Each point is reached from the start by the listed moves, each made once or not at all, plus a little noise. Say if it took an odd or an even number of moves. Then give how often each move was made.

Moves:
(1): [ 20  -7   7  14 -22]
(2): [-20  28  29  -4  17]
Start: [ -5  31 -23  -7  13]
Points:
[ 15  24 -16   6 -10] => odd (1, 0)
[-4 53 12  2  7] => even (1, 1)
[-26  60   5 -11  30] => odd (0, 1)
[ -4  32 -24  -6  11] => even (0, 0)

Moves:
(1): [ 9 -4 -4 11 -2  0 -2 -1 -9  9  9]
(2): [ 11  15   1 -11  -4  -1   1   3  -1  11 -11]
(3): [ 11  14  14  -3   5  15   7  -4 -19  -5  -3]
(4): [-6 18  9  3 -4 -5 -1  8  8  4 -2]
(5): [-6 -3 -7  1  3  4  6 13 19  4  3]
(6): [  0  14 -11  -2  -9  17   3   8  -4  -3  -7]
(7): [-7  0 -1  4 -4 -4 18 -6  6  6 -8]
(8): [-8 -1 -1 -8 -5 -7  7 11 -8 -1 -2]
Start: [ 2  1 -2  5 -4  8  1  2  3 -2  0]
Points:
[  3  60   8 -11 -25  22  35  24 -16   9 -34] => even (0, 1, 1, 1, 0, 1, 1, 1)
[ -4  43  12 -11 -11   9  39  28   7  17 -24] => even (0, 1, 1, 1, 1, 0, 1, 1)
[ -5  16 -13   7 -17  21  22   4   4   1 -16] => even (0, 0, 0, 0, 0, 1, 1, 0)
[ 23  25  -2  12  -8  40   8   6 -29   0  -3] => odd (1, 0, 1, 0, 0, 1, 0, 0)
[  9  44  -8  11 -27  15  20  14   1  24 -20] => odd (1, 1, 0, 1, 0, 1, 1, 0)
[  6  11  -8   3 -18  -4  23   9 -10  22 -13] => even (1, 1, 0, 0, 0, 0, 1, 1)

Moves:
(1): [ -7   6   6  -4  -1   0   6  -3  18 -10   2  12  -5   6  10]
(2): [  2   1   6  16  -5  11  -6 -14 -16   1  12  -2  12  -1 -13]
(3): [ -8   6  -7   2 -20  -8  13  12 -16  16  13 -20 -11  12  11]
(4): [  8 -12   0   0  -4 -10   3   0  -5 -10  -2   4   3   9   9]
(5): [ -3  10   4  -8  -5   0  -2  -1  -8  20  -6 -16  -2  14 -10]
(6): [ 15   1 -13  16 -12   2  13  16   3  -1   8   5  12   1   8]
(7): [  4   4 -10  15  -1   1   7  -4   1 -13   5  -2 -10   5  -9]
(8): [ 0  3  1  8  9 -4  8  6 -3  2 -6 -6  1  1 11]
(9): [ 10  -7  13  -1  15  -5   0  19  14 -16   6  10 -12  -3   2]
(10): [ -1   6 -11  26 -18  -3 -12   1 -14  -8   6   1  11   5  -4]
(11): [14  5 -5 -2  5 -6  0  0  2 -4  8  8  1  2 12]
(12): [-10   1 -20  -8   9   8   3  24   4 -16  13   3  -6  13  10]
(13): [  2  -2  -6  15  -1  -7  -1  -2 -12   9   5  16  -1  10  -4]
(14): [ -6   8   2 -11  -3  -6   6   1 -10   5  -9  -4  -2  -2  -4]
Start: [ -1   9  12   7   3   5  -4  -8  -2   2   3  -5 -11   2  12]
Points:
[-16  41  19  20 -20 -21  14  26 -23  10  11 -28 -29  34  28] => odd (1, 0, 1, 0, 1, 0, 0, 1, 1, 1, 0, 0, 0, 1)
[ 18  30 -30  20 -10 -13  33  21  -9 -19  28  21 -21  60  34] => odd (1, 0, 0, 1, 1, 1, 1, 0, 0, 0, 1, 1, 1, 1)
[ 12  11  31  26   9 -16   5   0 -43  12   4  -3 -12  30   3] => odd (0, 1, 0, 1, 1, 0, 0, 1, 1, 0, 0, 0, 1, 1)
